Each row of a before or after table is a point. One or more steps were done to the points. Then noise was added and the rows were shuffled. The steps act on columns, c1 being the first. Write out the steps. A step turns or swaps two columns, mirrors them in a line or flattens them onto one, adds a multiple of one to another, or multiplies or shifts one. Angles are multiples of 10 degrees, from the lower column toward the higher: turns from -170 to 170, lines from 10 to 170 but not 90. Use the fewest steps. Two steps may share a column if one is a turn and the other turns, adds or multiplies; they go together, in the order done. Otherwise the lowest column goes first.
(in the rows, 128 means zero)

Before (13 x 3)
[[154 158 152]
 [ 75 136 128]
 [103 146 149]
 [ 63 175 146]
 [162 158  72]
 [ 91 129 103]
 [162 138  67]
 [158 147  94]
 [115 181 140]
 [ 78 113 118]
 [ 73 210 136]
 [121 131  88]
 [123 194 152]]
After (13 x 3)
[[ 95 165  91]
 [ 97  64 149]
 [137  21 143]
 [105  98 158]
 [ 44 216  70]
 [ 65 227  69]
 [137 122 102]
 [158 102 118]
 [ 86  35 135]
 [135  66 150]
 [ 65 188 100]
 [146  71 125]
 [104  74 138]]
Steps: add -1.5 times c3 to c1; turn c1 and c2 by 120 degrees

Before (12 x 9)
[[129 111 149 124 122 143 129 116 142]
 [133 115 128 138 141 133 130 121 136]
 [115 122 130 137 133 147 113 133 140]
 [129 117 100 143 118 171 120 110 125]
 [131 110 149 144 132 139 135 117 101]
 [ 80 112 128 126 126 135 126 119 139]
 [105 112 149 147 123 129 118 111 146]
 [129 146  73 147 126 135 120 112 141]
 [132 113 119 124 123 128 134 143 145]
 [126 111 127 144 139 156 136 111 138]
 [ 94 141 151 146 122 133 133 117 142]
 [138 125 109 115 151 133 119 107 140]]
After (12 x 9)
[[ 43 142 149 124 121 132 146 143 141]
 [130 146 113 112 126 135 140  73 141]
 [  9 112 135 128 127 135 125 123 139]
 [ 70 112 153 111 123 129 140 138 147]
 [ 96 122 125 111 133 147 128 133 141]
 [132 112 148 131 122 143 125 141 143]
 [140 115 135 125 142 134 137 124 136]
 [130 117 130 113 117 171 137  94 125]
 [124 111 143 127 139 156 146 118 138]
 [154 125 136 127 151 134 112 102 140]
 [139 113 111 136 123 126 127 128 145]
 [136 109 148 126 132 138 145 140 101]]
Steps: multiply c1 by 2.5; turn c3 and c8 by 60 degrees; mirror c4 and c7 in the line at 60 degrees

Before (10 x 14)
[[147 127 107 118  96 130 112 106 126 158 121 135 120 153]
 [128 161  75 142 138 123 157 118 125 126 139 124 130 104]
 [104 143 106 133 130 118 133 121 172 117  97  88 108 153]
 [185 136 131 109 155 135 113 122 100 118 137 110 105 140]
 [171 136 101 129 116 134 150 137 119 136 166 116 164 108]
 [143  93 120 120 107 133 113 105 114 156 102 135  98 118]
 [133 169 141 126 153 138 155 111 123 108 133 150 134 111]
 [125 111  93 134 128 148 124  93 142 100 135 101 115 143]
 [152 142 135 147 167 124 124 129 121 134 146 119 118 126]
 [134 129 110 147 114 155 106 121 121 131 113  98 129 110]]
After (10 x 14)
[[153 114 135 123  84 122 123 131 129 144 187 101 118 124]
 [132 124 109 103 132 162 104 119 134 134  99  39 129 110]
 [105 128 104 125 122 124 131 121  82  97 101   8 108 154]
 [128  94  78 117 113 133 157 117 117 124 152 117 126 104]
 [142 153 120 126 149 157 112 107 151 199  83 149  98 116]
 [134  89 142 138 105 155 157 110 119  77 157 196 132 109]
 [125 149  94 119 126 187 124  93 119  56 132  47 115 142]
 [186 110 132 156 113 143 112 123 152 102 165  76 106 139]
 [169 118 102 124 140 125 152 138 133 149 153  91 164 107]
 [146 131 106 126 160 153 113 107 132 203  91 151 119 153]]
Steps: turn c2 and c9 by -160 degrees; add 1 times c5 to c11; turn c4 and c5 by -160 degrees; add -1 times c8 to c6; multiply c10 by 2.5; multiply c12 by 3

Before (10 x 32)
[[ 98 122  53 155 117  98  73  79 107 112  58 199  68 178  53 167 183 118
  169 164 209 143 140  90 170  93 130  60  78 124 112 150]
 [ 99 183 159  88  76 180 115 141 147 147  98 129 120 120  70  84 166 158
  182 143 164  98 155  80 113 118 122 119 146 114  93  74]
 [151 173 180 136 136  90  62 174 195 156 152 172  65 102 166 157 186 157
   62 134  71 120  87  83 106 214 159  71 159 189  85 184]
 [119 120 162 124  77 190 192 145 213 112 133 162 159 101  74 190  62 173
   94 131 115  45 172 178  61  92 201 168 160 108 121 126]
 [ 52 153  74 154 181 174 110 148 101  87  79 153  77 181 163  92  63 150
  186  77 107  76 152 143 158 113  72 110  92  86 184 165]
 [160 168  43 135  79 217 104 114 160 180 108 133 128  94 163 188 118 150
  181 132 170 167 155  97 175 200 128  64 154 108 175 157]
 [127 136 150  37 171 125 180 159 155 146 145 161 188 170 159 115 154 160
  144  76  79 146  95 164  56 180  99  76  87 133 132 202]
 [106 173  81 120 212 122 150 180 132  97 146  82 198 158  58 160 139  75
   64 169 193 105 151 136 162 207  74  62 162  95 142  87]
 [116 144 174  91 125 154  86 100  86 172  59  59  88 130 171 195 100  58
  190 179 131  68 156  90  79 153 187 124  41 170  99 148]
 [ 43 120 177  62 160  75 151 116 156 124 144  70 120 134 103 114  83 117
  165 187 141 119 103 113  52 102 112 121 123 184  56 153]]
After (10 x 32)
[[101 194  78 115  23 119 148 112 126 100 152  72 217  71  52 157 140  74
   73 130 154 160 149 117 136  92  75  63 168  93  82  91]
 [156 192 185 133  45  86  57  71 196 158 152 172  47 113 164 152 186 155
   93 106 106  88  86 105  84 164 154  73 158 185 151 188]
 [ 95 106  60 153 168 102  75 199 104 119  61 201  99 122  50 176 185 122
  139 175 157  86 142 119 101 121 123  66  77 125  88 151]
 [115 118 178  97 102 157  83 151  84 163  53  61  88 144 168 193 100  60
  136 201 133 117 155  57 101 146 185 125  40 175 179 144]
 [ 95 163 155  93 162 182 116 115 149 143 100 131 121 132  73  81 170 167
  167 185 139 100 160  83  99 170 128 115 144 114 149  80]
 [ 40 106 180  58 128  81 157 137 154 119 138  71 119 134 102 112  76 125
   99 198 137 122 110 116  66  91 116 126 125 189 218 151]
 [126 134 148  41  58 123 185 130 154 147 148 160 216  74 161 118 153 156
  170  94 107 148  93 157 145 122  99  75  90 127 198 203]
 [ 45 130  80 152 110 172 120 148 105  80  77 147 112  69 162  98  67 143
  218 132 116 162 156  89 178  72  73 108  85  94  99 162]
 [121 133 165 123 186 192 196  95 210 107 134 160 138 136  74 192  62 166
  102 109 126 220 165  82 124 153 203 168 164 109 198 125]
 [160 151  39 134  93 211  99 113 156 182 105 141 108 160 149 185 121 150
  179 169 140  86 148 150 164 211 132  62 152 112  72 155]]
Steps: turn c2 and c19 by 20 degrees; turn c19 and c20 by 40 degrees; mirror c5 and c26 in the line at 120 degrees; add 0.7 times c14 to c13; turn c8 and c14 by -140 degrees; multiply c21 by 0.4; mirror c22 and c24 in the line at 60 degrees; turn c25 and c31 by -100 degrees
